Each row is a point. Each copy is the shape, with its points in the same order, stretched, turned, moved and blurred by noise. Some copies are also mirrored. Which?
In the rows, zero is written as 100.

Shape (9 x 3):
97 96 62

91 105 103

92 130 128

99 5 128

81 125 122

81 121 131

91 133 118

98 80 142

138 97 50
Copy 1 (9 x 3):
131 91 124

80 92 98

44 100 77

62 147 192

47 83 80

35 87 82

58 99 71

30 130 118

148 128 133
Copy 1 is: only turned
Copy 2 (9 x 3):
77 87 98

78 118 109

66 135 135

173 117 27

65 139 122

70 144 120

59 128 136

115 132 97

87 57 127
Copy 2 is: mirrored

Shape (6 x 3):
153 83 99

104 148 63

176 82 133

112 64 54

110 116 53

101 78 169
Copy 1 (6 x 3):
69 52 119

106 65 56

33 59 126

113 34 122

113 37 78

71 152 132
Copy 1 is: mirrored
Copy 2 (6 x 3):
61 153 94

132 131 41

65 166 138

28 111 69

101 134 48

77 90 173
Copy 2 is: mirrored
Copy 3 (6 x 3):
110 113 120

66 47 129

147 118 135

66 127 77

63 80 107

169 87 78
Copy 3 is: only turned
Copy 4 (6 x 3):
100 146 127

117 118 44

82 159 141

143 104 126

135 119 77

36 80 153
Copy 4 is: only turned

Shape (8 x 4):
57 114 19 37

161 91 71 139

71 173 151 109

84 81 113 98

164 87 96 165

83 124 132 68

49 97 125 133

144 78 136 105
Copy 1 (8 x 4):
183 101 89 41

88 126 54 113

74 94 160 55

120 91 119 111

64 118 61 126

115 113 146 79

105 50 131 95

93 135 110 133
Copy 1 is: only turned
Copy 2 (8 x 4):
52 5 116 77

175 64 95 80

56 55 38 171

117 117 101 109

188 92 80 89

85 81 94 144

86 122 59 117

171 124 114 120
Copy 2 is: mirrored

Shape (10 x 4):
58 112 67 104

99 113 87 64

95 58 107 91

71 129 82 88

94 106 81 68

107 51 136 126

64 131 33 98

118 82 96 81

127 90 97 102

62 156 130 100
Copy 1 (10 x 4):
146 78 123 92

110 95 130 111

83 86 77 84

143 93 129 115

106 89 126 101

89 110 51 77

152 81 163 77

81 103 110 82

89 124 114 72

177 108 108 163
Copy 1 is: mirrored
Copy 2 (10 x 4):
156 114 84 37

129 81 82 101

82 135 73 108

164 95 102 72

131 85 74 102

77 157 111 118

161 74 83 5

86 99 87 116

80 104 107 95

194 110 143 96
Copy 2 is: mirrored
Copy 3 (10 x 4):
110 46 47 84

92 61 109 88

59 91 121 145

120 59 68 74

85 55 104 98

65 153 115 159

97 25 27 50

56 88 130 121

51 110 111 105

176 101 49 79
Copy 3 is: mirrored

Shape (9 x 6):
81 125 127 83 103 125

113 116 124 98 104 110

106 81 110 114 38 93

105 122 91 96 88 129

99 123 99 74 80 123

154 89 106 86 35 113

111 65 102 82 81 90

74 45 95 147 134 62

92 96 94 104 126 48
Copy 1 (9 x 6):
132 94 121 48 88 85

127 99 111 67 65 106

43 68 128 110 53 93

118 74 101 79 97 117

106 86 92 61 101 93

64 70 72 100 30 86

88 106 90 127 68 74

109 122 158 169 97 124

87 155 131 121 106 119
Copy 1 is: only turned
Copy 2 (9 x 6):
94 66 110 105 137 113

100 80 110 81 120 112

126 110 147 100 132 81

98 73 132 103 115 115

96 57 127 112 117 104

145 74 143 82 103 90

135 95 105 109 103 92

111 163 91 109 125 109

82 121 94 105 109 96
Copy 2 is: only turned
Copy 3 (9 x 6):
122 93 84 51 64 77

86 96 102 72 85 90

95 119 60 84 142 140

98 82 83 58 116 83

131 91 86 51 122 80

103 109 102 52 190 143

125 104 94 122 127 133

59 92 75 195 46 125

93 111 97 173 79 80
Copy 3 is: only turned

Shape (14 x 8):
105 82 87 83 104 112 111 92

113 107 118 100 115 96 93 82

103 96 85 122 99 108 114 87

101 107 123 87 112 106 105 84

105 87 131 119 79 99 106 105

107 98 94 88 98 40 104 119

86 108 87 146 89 97 100 112

94 82 104 123 110 116 27 87

95 98 84 81 115 92 110 82

99 103 92 104 100 97 114 79

86 106 91 89 86 114 99 89

114 96 89 83 88 115 105 115

108 95 87 95 101 101 112 95

107 108 84 89 77 112 103 80
Copy 1 (14 x 8):
90 97 99 81 122 115 100 118

132 99 107 122 117 115 109 100

113 101 70 88 131 87 102 85

109 104 107 108 101 129 103 103

92 110 83 142 95 91 110 95

101 67 117 123 126 114 114 85

117 82 53 110 98 54 115 70

171 44 75 146 92 66 110 159

110 80 98 77 126 133 98 102

115 101 85 92 125 111 91 86

99 86 88 90 98 104 79 103

72 101 116 91 107 86 102 114

97 98 98 92 124 101 99 97

103 101 100 93 123 92 65 101
Copy 1 is: mirrored
Copy 2 (14 x 8):
83 131 117 105 114 113 112 98

99 89 84 109 108 109 99 97

113 125 98 117 104 106 98 82

98 94 87 96 103 120 121 93

93 86 100 82 90 105 87 44

97 107 108 49 130 59 88 89

137 105 115 93 82 96 77 78

98 87 119 123 63 132 18 141

99 137 94 96 116 105 118 114

112 125 86 102 112 106 110 88

116 125 112 82 106 131 107 99

92 106 144 85 124 115 104 89

97 121 112 99 119 104 107 91

119 128 108 90 131 129 98 87
Copy 2 is: mirrored
Copy 3 (14 x 8):
85 75 82 120 99 110 80 117

108 92 120 91 131 112 98 123

90 71 95 125 107 74 82 117

93 84 114 93 132 121 97 111

105 82 110 133 94 89 121 85

117 114 70 57 73 105 125 105

91 95 109 117 84 51 97 88

121 99 195 123 85 97 53 115

91 75 90 83 113 114 79 126

97 71 93 103 121 89 85 114

88 81 98 112 106 98 71 92

84 111 72 128 84 107 88 99

91 84 78 110 102 96 88 116

99 81 79 124 118 95 64 100
Copy 3 is: only turned

Shape (14 x 8):
107 98 122 118 78 86 129 103

139 91 66 59 103 125 69 140

85 92 136 145 67 68 140 132

101 96 120 163 72 104 143 114

77 124 65 77 122 110 113 96

97 94 96 128 95 112 117 73

137 114 135 113 100 89 110 80

138 118 91 114 81 96 68 142

91 104 72 69 124 101 120 100

118 126 116 136 66 83 161 103

142 104 78 101 135 84 59 129

99 116 101 78 94 114 41 133

64 129 15 65 104 103 114 80

88 143 59 84 136 128 132 107
Copy 1 (14 x 8):
86 110 129 94 92 105 156 132

85 19 121 91 95 80 51 112

101 140 168 113 72 115 189 139

106 148 158 120 110 108 166 141

118 78 78 82 91 65 96 71

108 133 98 100 107 102 115 127

55 93 86 98 108 118 146 128

93 46 127 145 89 113 117 133

92 78 88 73 83 56 90 86

98 112 128 107 117 86 195 126

56 50 87 154 76 86 74 131

104 45 111 109 74 139 86 96

165 67 62 81 81 37 85 85

109 74 82 91 113 42 98 47
Copy 1 is: only turned
Copy 2 (14 x 8):
95 90 82 96 125 128 98 120

120 91 133 115 102 77 32 17

80 76 91 101 154 152 105 135

86 112 59 105 155 145 108 112

112 79 109 157 76 95 98 98

97 117 79 107 108 111 123 111

101 119 73 79 95 138 82 120

131 91 114 102 121 150 49 43

91 77 108 141 78 84 91 96

100 83 42 105 133 156 94 118

93 97 126 111 78 136 64 45

152 99 160 118 107 110 46 67

131 44 107 172 69 89 121 81

107 93 85 178 78 102 80 81
Copy 2 is: mirrored

Shape (12 x 9):
143 110 84 126 95 69 128 144 81

78 97 142 107 102 71 74 127 83

85 65 116 142 111 138 131 95 74

54 79 105 117 116 83 71 135 102

90 55 80 64 108 89 119 57 66

54 136 93 80 76 146 113 107 120

66 111 141 131 37 160 61 86 120

145 81 81 61 56 112 73 102 116

134 112 78 113 126 94 102 114 53

129 134 74 138 106 80 103 126 142

59 101 89 61 78 101 119 62 73

106 89 127 62 119 159 117 73 133
Copy 1 (12 x 9):
88 112 115 104 71 141 107 96 137

90 130 123 123 90 23 83 78 89

101 64 132 120 53 71 149 102 76

119 133 105 136 76 50 93 119 77

128 38 68 126 76 105 88 58 106

124 134 108 80 131 83 131 91 27

50 154 103 77 115 5 180 93 10

99 95 44 73 118 109 167 72 121

127 86 115 71 45 119 99 79 117

88 140 103 69 120 145 108 147 114

108 85 82 112 100 84 86 44 49

134 51 99 65 150 68 161 94 100
Copy 1 is: only turned
Copy 2 (12 x 9):
155 90 113 70 91 130 90 79 111

70 91 36 83 102 76 100 108 82

85 109 92 100 142 24 142 83 104

35 92 54 67 135 82 68 103 93

62 114 138 119 113 59 140 123 26

12 138 81 166 152 94 104 50 98

29 113 33 195 145 16 88 117 163

91 125 129 145 52 87 96 136 129

146 136 103 65 119 129 96 113 91

122 113 104 85 105 106 21 61 122

30 108 105 159 144 81 138 104 35

59 181 112 147 87 14 124 54 68
Copy 2 is: only turned
Copy 3 (12 x 9):
56 105 100 108 130 105 59 114 82

95 78 83 109 82 54 92 103 53

116 142 141 144 59 120 91 121 73

125 71 108 124 92 75 76 89 68

130 89 59 131 83 121 89 154 58

117 85 81 106 70 75 139 101 145

117 113 143 144 68 49 155 126 110

98 71 92 78 123 81 100 162 118

91 125 78 101 129 79 54 119 92

78 88 113 93 172 97 90 89 117

118 83 38 138 76 103 120 132 83

141 100 94 54 77 108 149 139 121
Copy 3 is: only turned

Shape (13 x 9):
69 98 66 98 104 122 102 48 89

76 87 119 86 88 106 71 107 79

100 103 83 65 87 107 100 82 114

113 107 118 81 93 79 128 105 79

71 73 98 94 103 111 93 119 68

102 105 105 101 83 64 139 97 117

98 60 123 93 89 101 55 90 88

134 93 105 101 106 87 135 119 108

87 56 94 76 85 89 61 106 69

93 98 99 94 87 101 41 101 85

122 109 109 80 126 59 118 91 113

83 90 93 73 119 133 130 49 115

105 100 113 84 113 68 125 116 129
Copy 1 (13 x 9):
128 116 114 78 99 119 86 73 121

71 101 130 84 108 85 73 98 88

112 101 88 81 132 105 82 105 96

106 80 88 118 83 85 76 101 112

88 130 128 92 84 76 72 107 81

130 78 95 105 85 85 112 116 105

59 102 119 68 101 94 70 104 83

102 97 72 129 83 101 106 135 88

68 133 111 57 100 71 57 106 91

57 119 127 68 133 94 90 104 106

111 84 63 127 86 90 111 71 107

135 95 83 107 95 140 76 72 90

112 80 81 126 93 75 109 101 69
Copy 1 is: only turned
Copy 2 (13 x 9):
106 90 83 84 57 157 104 129 107

84 120 111 35 74 72 104 147 102

104 98 99 45 93 129 117 77 115

94 101 130 82 108 100 109 78 63

111 132 126 65 68 91 83 151 110

107 90 88 103 87 95 92 44 69

40 106 112 39 54 57 101 134 111

99 92 131 109 120 85 86 55 99

72 130 132 36 35 63 119 135 115

78 106 97 46 79 48 138 147 124

61 108 105 96 125 93 130 44 88

92 104 100 61 91 195 81 90 109

90 123 103 83 119 82 100 49 98
Copy 2 is: only turned
Copy 3 (13 x 9):
64 123 116 118 145 116 58 119 121

83 71 81 136 126 103 118 112 100

71 105 82 110 122 137 92 105 123

107 77 64 86 106 93 89 79 120

103 105 79 134 142 89 113 114 114

102 70 80 71 91 98 83 108 140

104 50 94 146 127 127 119 102 104

134 95 84 75 85 105 108 86 125

99 72 68 165 140 107 118 97 133

80 77 96 168 97 115 110 104 97

107 80 99 80 87 111 103 57 126

77 125 111 74 168 138 80 113 112

107 79 89 67 96 103 119 88 132
Copy 3 is: mirrored

Shape (15 x 11):
138 108 103 64 128 62 109 82 92 96 56

99 116 93 85 91 111 96 108 100 90 115

105 86 115 129 117 167 75 85 128 88 59

72 136 96 88 79 90 82 69 107 147 87

120 99 44 96 156 92 108 79 128 88 119

75 38 100 72 120 100 141 85 102 103 83

102 85 84 106 89 68 76 121 112 80 93

116 99 93 88 108 120 121 74 98 86 37

83 94 134 98 126 111 118 129 91 97 74

110 98 76 91 82 108 129 142 97 86 59

96 67 64 121 96 90 73 124 72 97 134

96 83 93 42 91 79 85 130 55 111 69

149 83 91 80 94 84 132 139 114 106 99

84 153 58 62 132 109 109 94 88 51 106

102 83 83 77 131 60 131 33 96 91 77
Copy 1 (15 x 11):
102 95 82 144 97 97 23 111 116 103 97

84 119 86 94 107 90 99 116 88 93 105

80 70 111 44 69 49 98 103 102 127 59

125 113 91 107 111 120 85 99 132 53 45

65 78 114 98 130 82 46 73 90 86 129

122 41 165 144 93 89 111 106 80 131 101

64 140 104 118 71 92 92 94 82 86 117

105 90 111 119 113 48 63 118 110 127 73

81 84 102 107 84 111 110 103 76 148 68

96 133 96 119 107 50 102 113 45 131 93

98 156 130 77 74 117 101 86 62 95 143

128 133 107 119 72 135 58 136 51 96 97

115 103 77 120 86 64 95 93 47 124 131

33 124 83 109 168 94 52 136 99 83 104

108 70 140 165 123 93 48 100 151 95 111
Copy 1 is: mirrored
Copy 2 (15 x 11):
124 127 141 109 129 69 98 105 115 87 151

90 106 105 101 85 90 113 105 107 124 95

64 166 88 131 75 109 63 91 125 75 42

78 65 137 85 130 73 86 88 121 134 122

147 90 144 143 135 115 98 135 101 91 36

62 109 153 128 124 83 97 142 71 70 113

100 106 131 84 70 73 131 83 95 74 93

84 157 113 135 119 66 89 132 130 71 117

63 119 107 123 78 135 80 108 111 101 131

94 127 106 127 71 63 103 118 108 91 139

107 68 84 123 83 86 133 74 58 86 90

70 102 141 111 99 57 139 65 94 123 195

143 108 109 113 68 69 91 96 63 120 124

87 119 137 137 130 122 134 154 167 126 91

103 113 160 119 176 70 113 153 101 53 110
Copy 2 is: mirrored
Copy 3 (15 x 11):
81 129 74 128 136 101 74 61 74 52 114

81 86 98 91 95 91 97 88 126 127 113

82 65 85 145 83 119 139 71 117 131 164

75 120 90 81 72 128 109 100 87 46 94

100 78 63 142 86 127 94 47 138 101 83

70 52 85 106 124 175 112 24 53 110 92

111 92 63 100 140 101 99 146 141 99 112

64 113 76 124 98 119 96 42 56 110 148

75 97 129 127 133 110 115 68 103 131 121

62 105 108 107 122 91 55 98 85 152 139

86 77 64 113 114 98 125 147 144 141 73

35 104 82 73 162 95 77 90 87 98 100

87 73 115 138 120 85 42 106 98 96 111

72 113 58 76 97 79 90 15 150 147 104

105 112 39 116 110 151 114 33 54 60 90
Copy 3 is: only turned
Copy 4 (15 x 11):
92 96 108 88 26 99 103 109 92 61 100

95 121 114 99 115 75 97 98 88 97 74

133 113 84 65 129 147 105 98 165 85 58

101 132 121 39 131 88 78 93 97 92 144

68 127 151 137 66 150 60 122 102 110 86

81 84 87 93 59 105 80 155 98 167 105

142 95 104 100 82 101 89 81 61 107 78

83 111 82 78 74 102 83 90 130 76 87

108 99 59 104 91 94 134 112 106 106 101

101 122 61 108 81 65 98 51 91 131 75

102 84 101 110 126 131 96 94 40 137 76

106 117 53 65 70 68 119 105 31 107 87

109 102 112 113 50 74 129 67 85 138 72

49 161 113 145 104 75 70 125 79 58 72

58 81 132 87 47 121 50 151 95 89 119
Copy 4 is: only turned
